Rows are points. Each table stands for the endless flat space through its points: a line for two points, a plane for three, and so on. The two share one point or none. Which?
(in the rows, 100 means zero)

First:
[[134, 110, 95, 78],
[114, 150, 95, 118]]
Second:
[[117, 138, 119, 73],
[134, 106, 70, 122],
[129, 122, 87, 101]]
They share: [126, 126, 95, 94]

First:
[[107, 128, 91, 85, 125, 112, 87, 143, 118],
[114, 62, 105, 122, 110, 116, 107, 120, 74],
[132, 89, 84, 119, 101, 128, 116, 108, 62],
[99, 139, 64, 56, 103, 96, 66, 132, 129],
[118, 87, 83, 100, 123, 106, 93, 119, 111]]
Second:
[[99, 122, 63, 83, 102, 130, 70, 146, 107],
[105, 109, 87, 70, 113, 94, 83, 125, 102],
[103, 104, 107, 65, 128, 78, 95, 125, 113]]
They share: no point

First:
[[99, 63, 123, 146, 99, 90, 128, 143, 137, 57, 112, 115],
[83, 69, 111, 134, 105, 92, 114, 131, 133, 73, 126, 105]]
Second:
[[108, 98, 117, 139, 105, 91, 101, 144, 134, 106, 114, 126],
[46, 47, 84, 122, 106, 115, 99, 125, 133, 77, 133, 77],
[114, 107, 117, 136, 108, 64, 128, 108, 128, 73, 147, 108],
[128, 106, 123, 107, 117, 71, 104, 135, 118, 91, 132, 129],
[59, 72, 129, 160, 104, 75, 124, 114, 141, 74, 135, 113]]
They share: [75, 72, 105, 128, 108, 93, 107, 125, 131, 81, 133, 100]

First:
[[66, 111, 76, 125, 123, 96, 86, 81, 92, 73, 64, 105, 136, 99, 94, 77, 65, 97, 66, 147],
[56, 105, 96, 119, 113, 74, 66, 73, 106, 89, 86, 105, 124, 119, 80, 71, 73, 103, 90, 121],
[89, 84, 108, 134, 128, 65, 66, 103, 139, 71, 77, 141, 118, 137, 89, 86, 73, 136, 90, 112]]
Second:
[[99, 100, 66, 105, 130, 72, 38, 115, 135, 86, 102, 149, 140, 134, 121, 80, 71, 116, 71, 103],
[82, 92, 103, 93, 126, 66, 42, 87, 113, 74, 93, 131, 157, 129, 105, 59, 77, 104, 90, 117],
[62, 86, 127, 89, 122, 59, 58, 63, 90, 66, 83, 111, 166, 122, 85, 48, 77, 95, 99, 131],
[118, 106, 54, 153, 105, 111, 59, 104, 170, 117, 89, 135, 128, 151, 138, 87, 58, 112, 56, 130],
[42, 102, 95, 129, 166, 63, 70, 99, 78, 30, 71, 135, 78, 54, 49, 108, 97, 151, 79, 119]]
They share: no point

First:
[[130, 130, 90, 95, 150, 138, 90, 136, 49, 142, 88, 95, 48, 120, 130, 126, 113, 133, 95, 80, 109, 70, 116, 112],
[131, 120, 84, 58, 61, 118, 170, 103, 155, 92, 107, 65, 111, 115, 62, 133, 96, 112, 55, 153, 94, 73, 122, 105],
[121, 117, 112, 75, 74, 126, 156, 105, 154, 120, 110, 92, 108, 102, 62, 118, 83, 99, 48, 135, 98, 102, 117, 123],
[133, 117, 80, 67, 90, 126, 144, 105, 118, 96, 102, 68, 96, 126, 82, 142, 99, 131, 68, 135, 90, 66, 129, 111]]
Second:
[[131, 135, 78, 76, 115, 130, 130, 111, 105, 125, 110, 74, 71, 115, 94, 105, 107, 106, 89, 121, 123, 113, 116, 121],
[127, 107, 128, 58, 77, 120, 108, 135, 125, 153, 68, 94, 99, 101, 68, 105, 111, 96, 41, 131, 75, 69, 92, 115],
[123, 130, 79, 85, 123, 128, 137, 102, 109, 118, 116, 81, 64, 117, 105, 114, 97, 116, 92, 114, 126, 112, 122, 115]]
They share: no point

First:
[[113, 88, 80, 90, 157, 75, 62, 62, 152, 109, 117, 69, 151, 151, 58, 101, 66, 124, 122, 54, 103, 138, 117, 144],
[75, 60, 81, 94, 111, 88, 88, 117, 127, 129, 116, 111, 110, 101, 79, 141, 87, 144, 135, 98, 124, 102, 72, 102],
[108, 48, 66, 103, 147, 121, 76, 81, 133, 138, 128, 102, 122, 134, 82, 135, 90, 177, 129, 89, 124, 84, 93, 135],
[50, 86, 100, 83, 87, 43, 92, 139, 127, 112, 102, 106, 112, 82, 66, 135, 76, 95, 139, 93, 114, 136, 63, 79]]
Second:
[[63, 94, 68, 108, 105, 52, 60, 135, 131, 133, 101, 94, 148, 111, 99, 141, 112, 149, 125, 73, 130, 139, 78, 101],
[63, 94, 67, 92, 107, 60, 72, 131, 133, 137, 108, 103, 152, 111, 101, 145, 109, 142, 137, 66, 122, 128, 92, 110],
[78, 79, 83, 132, 114, 52, 48, 120, 128, 115, 95, 76, 121, 114, 72, 123, 94, 149, 104, 97, 136, 148, 51, 89]]
They share: [83, 74, 85, 92, 123, 76, 80, 103, 133, 121, 114, 97, 124, 115, 69, 129, 79, 128, 133, 84, 114, 118, 84, 112]

First:
[[117, 168, 63, 40, 83, 143, 128, 82, 86, 123, 46, 83, 116, 99, 83, 73, 92, 120, 86, 109, 75, 138, 104, 54],
[89, 123, 81, 63, 81, 108, 113, 93, 120, 130, 81, 99, 89, 80, 103, 110, 131, 138, 101, 91, 114, 98, 115, 74],
[101, 143, 103, 57, 109, 148, 99, 81, 98, 156, 71, 79, 101, 52, 81, 78, 89, 132, 101, 79, 90, 114, 83, 82],
[130, 149, 109, 72, 105, 155, 113, 72, 82, 127, 55, 73, 93, 50, 90, 70, 68, 100, 97, 99, 52, 116, 80, 82]]
Second:
[[100, 136, 111, 92, 81, 136, 141, 74, 85, 108, 90, 90, 87, 80, 107, 95, 114, 119, 85, 101, 78, 112, 107, 95],
[108, 135, 101, 92, 90, 124, 140, 65, 82, 123, 85, 94, 86, 77, 98, 94, 100, 107, 92, 110, 67, 98, 108, 94],
[117, 126, 88, 50, 80, 128, 89, 110, 132, 104, 47, 81, 84, 57, 115, 99, 114, 125, 106, 86, 101, 112, 96, 57]]
They share: [113, 131, 94, 74, 87, 124, 118, 83, 103, 117, 68, 89, 85, 68, 104, 96, 104, 113, 99, 101, 80, 102, 103, 78]

First:
[[79, 93, 65, 89, 100, 77, 130, 112, 127, 119, 89, 90, 88, 66, 109, 141, 87, 94, 82, 109, 79, 74, 58, 126],
[91, 76, 92, 64, 102, 75, 147, 118, 97, 75, 124, 112, 83, 61, 95, 118, 62, 89, 93, 92, 81, 101, 84, 131],
[67, 107, 65, 83, 82, 87, 116, 100, 147, 123, 93, 92, 108, 82, 123, 125, 93, 102, 68, 129, 93, 88, 66, 132],
[91, 74, 88, 69, 106, 95, 138, 103, 138, 129, 84, 84, 82, 83, 128, 147, 75, 102, 80, 127, 66, 66, 70, 142]]
Second:
[[115, 77, 93, 44, 98, 80, 112, 115, 127, 82, 117, 94, 116, 85, 73, 112, 64, 111, 92, 77, 92, 78, 49, 120],
[103, 82, 88, 54, 96, 79, 119, 114, 123, 85, 116, 98, 109, 79, 83, 114, 68, 105, 89, 86, 91, 85, 58, 123],
[52, 105, 72, 103, 95, 68, 156, 115, 104, 97, 115, 111, 76, 54, 126, 129, 80, 74, 74, 131, 95, 115, 97, 131]]
They share: [79, 92, 78, 74, 92, 77, 133, 112, 115, 91, 114, 106, 95, 67, 103, 118, 76, 93, 83, 104, 89, 99, 76, 129]

First:
[[134, 77, 81, 77, 82, 123, 73, 139, 80, 96, 93, 132, 70, 70, 78, 64, 134, 100, 74, 106, 127, 130, 87, 104],
[119, 92, 93, 83, 94, 96, 76, 151, 68, 120, 75, 132, 85, 70, 72, 73, 107, 82, 86, 115, 103, 139, 111, 116],
[115, 93, 82, 82, 82, 107, 82, 138, 64, 108, 74, 124, 82, 76, 71, 75, 112, 87, 86, 104, 116, 134, 108, 114]]
Second:
[[132, 80, 60, 98, 113, 138, 71, 127, 47, 148, 110, 150, 86, 74, 77, 68, 140, 88, 75, 94, 135, 87, 67, 132],
[140, 97, 91, 72, 73, 122, 71, 106, 87, 122, 75, 161, 40, 59, 94, 44, 146, 71, 52, 106, 147, 115, 118, 109],
[141, 57, 85, 70, 40, 111, 66, 121, 86, 100, 93, 150, 45, 74, 76, 44, 118, 72, 46, 106, 135, 108, 111, 83],
[125, 65, 66, 82, 60, 121, 76, 138, 66, 78, 96, 108, 84, 84, 59, 79, 112, 103, 78, 100, 120, 130, 82, 94],
[110, 83, 59, 84, 74, 128, 89, 148, 60, 53, 86, 76, 105, 88, 54, 102, 115, 129, 105, 95, 114, 158, 71, 103]]
They share: [125, 83, 74, 78, 74, 125, 80, 130, 72, 92, 86, 124, 72, 76, 75, 69, 130, 99, 78, 98, 132, 128, 92, 106]

First:
[[96, 99, 138, 79, 115, 90, 53, 87, 116, 74, 115, 88, 79, 89, 92, 120, 121, 138, 101, 82, 123, 108, 103, 85],
[63, 41, 108, 115, 143, 44, 96, 64, 132, 108, 92, 58, 111, 132, 101, 83, 133, 120, 80, 78, 73, 94, 111, 68],
[111, 109, 144, 67, 123, 100, 64, 68, 124, 76, 96, 70, 71, 88, 101, 127, 133, 132, 92, 98, 125, 122, 119, 84]]
Second:
[[93, 78, 134, 92, 132, 76, 78, 81, 136, 91, 109, 86, 90, 108, 105, 86, 141, 118, 77, 79, 126, 98, 83, 89],
[99, 82, 139, 91, 138, 81, 79, 83, 140, 96, 108, 93, 89, 109, 113, 80, 149, 113, 72, 80, 136, 100, 72, 94],
[81, 67, 127, 100, 93, 75, 82, 71, 122, 84, 129, 57, 95, 103, 83, 89, 107, 149, 87, 59, 91, 85, 117, 61]]
They share: no point

First:
[[99, 113, 127, 121, 87, 133, 105, 79, 115, 95, 63, 133, 106, 95, 72, 144, 104, 146, 116, 105, 77, 67, 73, 94],
[79, 131, 129, 111, 111, 107, 89, 59, 105, 91, 59, 127, 80, 89, 72, 146, 86, 132, 132, 101, 85, 55, 81, 94],
[83, 128, 135, 116, 105, 111, 96, 61, 114, 98, 55, 130, 85, 88, 73, 150, 88, 139, 131, 103, 79, 52, 81, 102]]
Second:
[[84, 146, 124, 130, 81, 145, 75, 70, 103, 68, 93, 136, 67, 74, 96, 156, 122, 107, 104, 120, 95, 64, 91, 61],
[86, 130, 114, 114, 97, 129, 81, 72, 93, 72, 81, 128, 83, 90, 78, 140, 106, 119, 114, 106, 95, 72, 79, 67]]
They share: [87, 122, 109, 106, 105, 121, 84, 73, 88, 74, 75, 124, 91, 98, 69, 132, 98, 125, 119, 99, 95, 76, 73, 70]

First:
[[78, 159, 58, 156, 133, 140, 131, 113, 152, 115, 89, 110, 51, 91, 157, 139, 60, 111, 68, 91, 84, 127, 80, 119],
[94, 122, 69, 158, 113, 154, 128, 93, 149, 113, 49, 71, 53, 126, 135, 101, 51, 129, 68, 116, 102, 104, 65, 106],
[56, 143, 72, 137, 128, 143, 72, 62, 98, 100, 62, 59, 48, 77, 156, 119, 21, 117, 93, 138, 66, 77, 67, 139],
[100, 134, 63, 161, 119, 148, 146, 117, 167, 119, 70, 98, 56, 120, 138, 116, 69, 120, 59, 95, 102, 128, 74, 100]]
Second:
[[81, 112, 70, 97, 93, 110, 73, 115, 98, 133, 105, 92, 56, 70, 134, 92, 57, 124, 82, 91, 96, 122, 83, 96],
[101, 143, 65, 162, 121, 135, 88, 94, 147, 94, 71, 100, 91, 106, 132, 114, 80, 88, 54, 140, 72, 109, 93, 106],
[91, 138, 66, 105, 99, 102, 71, 107, 106, 113, 101, 126, 92, 70, 132, 96, 85, 120, 58, 95, 96, 144, 111, 116],
[94, 105, 84, 109, 118, 134, 96, 117, 118, 129, 93, 69, 52, 70, 125, 110, 55, 104, 84, 109, 72, 117, 65, 92]]
They share: [98, 122, 77, 128, 120, 133, 93, 108, 129, 114, 85, 85, 71, 82, 127, 112, 68, 98, 70, 120, 72, 118, 79, 100]

First:
[[142, 88, 46, 130, 121, 128, 73, 120, 136, 94, 69, 111, 114, 103, 45, 94, 99, 89, 75, 61, 107, 92, 100, 115],
[136, 79, 67, 124, 106, 128, 106, 138, 130, 100, 87, 132, 138, 121, 75, 82, 99, 131, 120, 94, 98, 110, 73, 79],
[111, 87, 81, 78, 152, 79, 93, 101, 133, 125, 99, 132, 133, 133, 67, 102, 148, 96, 101, 95, 78, 66, 111, 90]]
Second:
[[129, 59, 65, 138, 117, 111, 107, 109, 113, 90, 91, 141, 140, 121, 61, 105, 112, 123, 90, 115, 120, 100, 117, 96],
[129, 79, 77, 104, 137, 127, 111, 119, 151, 128, 65, 145, 118, 125, 67, 107, 110, 101, 114, 91, 104, 94, 79, 110],
[143, 106, 78, 97, 141, 91, 95, 107, 117, 124, 75, 137, 147, 101, 79, 92, 136, 102, 122, 64, 79, 91, 59, 99],
[123, 70, 58, 124, 107, 123, 93, 134, 134, 89, 100, 119, 128, 131, 60, 85, 101, 123, 94, 102, 101, 96, 110, 78]]
They share: [130, 83, 67, 112, 122, 114, 96, 124, 132, 106, 87, 128, 132, 121, 67, 90, 113, 113, 106, 88, 94, 94, 89, 89]

First:
[[92, 60, 102, 32, 125, 86, 116, 97, 104, 119, 138, 161, 88, 97, 112, 104, 85, 55, 101, 56, 112, 131, 136, 123],
[104, 52, 102, 68, 123, 108, 117, 125, 74, 127, 133, 149, 102, 116, 110, 82, 89, 109, 108, 52, 157, 130, 114, 111],
[42, 93, 85, 64, 123, 58, 97, 104, 128, 109, 129, 95, 95, 113, 117, 107, 52, 78, 66, 84, 73, 135, 147, 140],
[64, 96, 132, 111, 94, 90, 105, 80, 113, 107, 149, 123, 138, 88, 130, 97, 70, 97, 92, 92, 111, 86, 139, 131],
[77, 62, 81, 17, 139, 69, 114, 112, 115, 110, 127, 133, 71, 105, 108, 108, 78, 54, 87, 61, 84, 145, 144, 128],
[82, 79, 115, 57, 116, 74, 104, 91, 93, 97, 132, 161, 107, 78, 97, 80, 89, 64, 101, 64, 108, 124, 124, 130]]
Second:
[[64, 56, 119, 41, 106, 98, 89, 128, 71, 66, 154, 159, 116, 53, 135, 59, 107, 67, 83, 90, 104, 113, 112, 113],
[90, 93, 96, 104, 121, 57, 112, 96, 106, 110, 93, 98, 87, 116, 59, 101, 79, 120, 90, 33, 94, 95, 142, 153],
[60, 63, 126, 34, 111, 97, 97, 131, 71, 65, 158, 158, 117, 51, 139, 51, 104, 65, 90, 98, 109, 120, 107, 108],
[66, 80, 138, 62, 91, 91, 100, 129, 66, 89, 132, 122, 78, 74, 103, 68, 101, 103, 67, 31, 109, 57, 112, 138]]
They share: [76, 79, 107, 69, 122, 74, 107, 111, 93, 87, 125, 129, 107, 85, 99, 76, 89, 90, 96, 74, 101, 119, 126, 128]

First:
[[113, 115, 149, 136, 120, 124, 134, 128, 88, 55, 125, 131, 112, 100, 88, 75, 95, 63, 123, 73, 127, 73, 57, 94],
[81, 99, 107, 118, 156, 60, 114, 98, 76, 87, 89, 105, 166, 66, 78, 79, 101, 71, 113, 71, 111, 119, 105, 84],
[121, 107, 119, 130, 124, 116, 130, 94, 100, 63, 89, 125, 122, 70, 82, 79, 97, 71, 109, 67, 135, 75, 73, 104]]
Second:
[[85, 106, 83, 91, 145, 89, 122, 105, 110, 84, 105, 104, 130, 60, 35, 84, 89, 81, 106, 62, 141, 84, 55, 52],
[112, 94, 128, 147, 117, 94, 116, 92, 83, 23, 112, 132, 144, 62, 137, 96, 86, 62, 123, 62, 116, 93, 82, 138],
[115, 100, 84, 137, 170, 98, 142, 96, 103, 55, 94, 93, 123, 53, 56, 79, 92, 43, 106, 55, 77, 105, 76, 85],
[89, 82, 126, 104, 110, 112, 111, 64, 101, 76, 111, 104, 138, 91, 87, 69, 113, 83, 111, 71, 154, 70, 56, 78],
[118, 113, 127, 145, 97, 145, 101, 61, 78, 70, 79, 115, 175, 65, 100, 31, 141, 82, 124, 89, 153, 60, 59, 125],
[134, 143, 67, 154, 157, 105, 112, 113, 100, 49, 66, 108, 160, 13, 41, 63, 102, 62, 117, 75, 98, 91, 63, 106],
[106, 94, 150, 121, 137, 72, 164, 131, 76, 74, 97, 162, 94, 95, 121, 125, 58, 65, 103, 49, 130, 108, 135, 119]]
They share: [111, 105, 116, 127, 132, 102, 126, 95, 94, 69, 89, 120, 133, 69, 81, 79, 98, 71, 110, 68, 129, 86, 81, 99]

First:
[[106, 97, 78, 79, 106, 91, 112, 70, 88, 115, 117, 90, 115, 111, 88, 99, 93, 90, 111, 93, 89, 90, 118, 130],
[110, 80, 87, 83, 91, 83, 101, 79, 107, 121, 119, 68, 123, 134, 84, 101, 103, 67, 142, 96, 72, 100, 90, 134],
[107, 70, 98, 83, 95, 83, 83, 82, 110, 117, 110, 66, 118, 138, 84, 103, 101, 63, 154, 94, 60, 101, 79, 142],
[97, 105, 73, 93, 60, 53, 128, 107, 105, 157, 140, 46, 138, 133, 64, 133, 91, 38, 119, 119, 95, 101, 89, 122]]
Second:
[[105, 91, 59, 79, 80, 67, 119, 87, 114, 106, 106, 76, 122, 111, 67, 111, 105, 92, 128, 84, 83, 98, 109, 139],
[134, 100, 100, 71, 78, 112, 88, 53, 84, 126, 118, 88, 83, 102, 103, 103, 57, 81, 119, 82, 97, 108, 127, 147],
[71, 117, 64, 88, 96, 69, 124, 90, 96, 133, 145, 76, 160, 143, 86, 101, 130, 64, 100, 106, 70, 71, 88, 118],
[140, 94, 79, 68, 63, 94, 106, 68, 105, 99, 91, 85, 80, 96, 85, 109, 66, 96, 137, 73, 91, 117, 133, 159]]
They share: no point

First:
[[62, 107, 101, 86, 82, 137, 85, 90, 86, 96, 82, 136, 101, 83, 58, 62, 114, 98, 79, 123, 63, 92, 73, 99],
[83, 177, 131, 97, 87, 145, 116, 48, 111, 129, 95, 167, 82, 69, 82, 107, 108, 92, 102, 151, 86, 135, 65, 67],
[106, 83, 127, 106, 98, 115, 55, 70, 88, 102, 96, 110, 57, 127, 80, 64, 136, 46, 107, 125, 83, 124, 49, 91],
[117, 108, 157, 123, 78, 189, 76, 26, 38, 145, 145, 139, 131, 103, 101, 107, 172, 99, 132, 145, 78, 139, 79, 68],
[111, 91, 108, 89, 99, 144, 55, 78, 87, 113, 109, 152, 84, 129, 61, 60, 128, 64, 83, 135, 62, 125, 34, 100],
[56, 126, 140, 102, 79, 102, 108, 52, 121, 98, 94, 95, 40, 67, 88, 101, 108, 65, 108, 109, 69, 128, 60, 71]]
Second:
[[56, 128, 105, 141, 105, 166, 51, 52, 105, 139, 95, 88, 52, 97, 116, 87, 110, 93, 127, 131, 91, 143, 93, 68],
[82, 112, 121, 88, 111, 136, 49, 77, 98, 160, 93, 78, 39, 93, 119, 105, 117, 53, 131, 111, 99, 138, 101, 84],
[72, 161, 90, 86, 79, 154, 66, 59, 73, 131, 78, 81, 58, 41, 76, 63, 141, 95, 85, 148, 72, 128, 74, 127],
[89, 129, 82, 105, 86, 169, 82, 39, 59, 118, 59, 91, 77, 63, 57, 44, 120, 80, 78, 113, 68, 138, 55, 99],
[54, 95, 135, 91, 122, 113, 80, 23, 70, 72, 70, 129, 62, 108, 109, 55, 114, 67, 106, 116, 30, 75, 55, 64],
[94, 108, 101, 73, 91, 136, 107, 22, 35, 71, 41, 124, 92, 69, 40, 21, 122, 63, 57, 105, 31, 97, 27, 96]]
They share: no point

First:
[[65, 106, 113, 119, 99, 105, 48, 72, 117, 119, 146, 107, 79, 113, 85, 58, 90, 58, 105, 88, 96, 122, 106, 133],
[88, 135, 131, 93, 89, 125, 100, 71, 99, 148, 124, 81, 81, 112, 66, 114, 64, 63, 111, 118, 119, 69, 135, 143],
[112, 132, 122, 156, 80, 71, 73, 80, 69, 85, 151, 135, 117, 106, 84, 96, 118, 75, 150, 40, 71, 162, 81, 104],
[99, 110, 119, 129, 107, 101, 70, 68, 107, 103, 136, 123, 105, 95, 75, 84, 88, 70, 115, 74, 106, 124, 102, 109]]
Second:
[[112, 153, 110, 82, 121, 119, 53, 49, 64, 78, 129, 136, 100, 100, 54, 68, 94, 58, 133, 89, 116, 150, 126, 132],
[100, 107, 116, 154, 139, 69, 109, 85, 104, 152, 171, 126, 136, 68, 80, 102, 58, 56, 123, 73, 102, 48, 112, 108],
[121, 109, 150, 141, 79, 105, 102, 65, 117, 93, 110, 120, 109, 77, 75, 121, 101, 91, 127, 51, 120, 127, 99, 85],
[138, 102, 158, 148, 52, 66, 102, 103, 109, 113, 95, 144, 97, 86, 73, 148, 82, 113, 119, 39, 129, 134, 97, 63],
[118, 135, 131, 106, 103, 92, 74, 70, 82, 99, 123, 145, 100, 82, 63, 92, 88, 73, 133, 65, 125, 132, 123, 108]]
They share: [115, 120, 125, 129, 104, 101, 88, 68, 96, 103, 130, 123, 114, 91, 69, 105, 85, 75, 123, 73, 110, 117, 105, 104]

First:
[[104, 86, 69, 75, 122, 114, 136, 76, 123, 117, 106, 93, 136, 98, 122, 115, 126, 87, 101, 100, 63, 80, 94, 108],
[90, 96, 59, 69, 126, 128, 142, 74, 121, 103, 94, 77, 154, 102, 132, 131, 140, 103, 87, 116, 79, 96, 94, 92],
[98, 94, 58, 62, 125, 133, 145, 76, 119, 109, 100, 82, 156, 106, 139, 125, 141, 100, 90, 114, 76, 88, 89, 92]]
Second:
[[81, 64, 73, 110, 117, 105, 95, 47, 152, 111, 65, 83, 134, 78, 115, 104, 117, 110, 101, 106, 99, 74, 126, 96],
[87, 114, 49, 88, 115, 83, 155, 103, 94, 95, 115, 93, 118, 94, 115, 150, 125, 84, 113, 104, 47, 110, 104, 104],
[59, 81, 52, 72, 98, 128, 116, 59, 81, 121, 119, 100, 161, 55, 62, 119, 90, 125, 62, 95, 57, 110, 90, 124],
[78, 103, 69, 57, 134, 100, 161, 67, 101, 111, 112, 78, 118, 110, 99, 153, 113, 91, 87, 99, 53, 112, 81, 116]]
They share: no point

First:
[[83, 130, 55, 106, 72, 117, 161, 64, 90, 122, 88, 109, 91, 98, 91, 121, 113, 59, 69, 98, 63, 139, 72, 142],
[94, 105, 117, 85, 73, 119, 142, 87, 75, 132, 96, 113, 81, 105, 123, 117, 96, 83, 93, 73, 51, 121, 110, 114],
[136, 127, 114, 78, 64, 127, 97, 121, 53, 139, 98, 103, 94, 126, 136, 109, 116, 81, 121, 75, 77, 156, 115, 118],
[113, 112, 116, 88, 72, 133, 123, 128, 70, 125, 85, 95, 97, 107, 142, 96, 96, 102, 96, 65, 62, 142, 117, 114],
[62, 102, 78, 92, 84, 116, 175, 67, 123, 106, 86, 106, 77, 82, 118, 110, 81, 90, 46, 88, 29, 91, 85, 118],
[138, 103, 73, 119, 89, 137, 140, 61, 75, 108, 72, 141, 113, 107, 87, 103, 96, 75, 99, 93, 71, 117, 44, 134],
[126, 98, 153, 56, 69, 124, 113, 97, 66, 142, 102, 134, 75, 115, 148, 109, 99, 95, 123, 53, 61, 103, 125, 94]]
Second:
[[103, 128, 81, 83, 73, 128, 142, 91, 78, 121, 91, 121, 88, 117, 119, 110, 114, 61, 92, 85, 66, 140, 83, 120],
[131, 130, 77, 91, 67, 106, 106, 79, 108, 125, 85, 101, 84, 83, 101, 110, 116, 95, 76, 85, 74, 106, 95, 146],
[129, 119, 75, 87, 68, 119, 112, 69, 95, 131, 94, 107, 98, 98, 120, 110, 105, 96, 92, 93, 70, 113, 81, 131]]
They share: [113, 126, 79, 85, 71, 123, 130, 84, 86, 124, 91, 115, 90, 108, 117, 110, 112, 74, 90, 87, 68, 129, 84, 126]
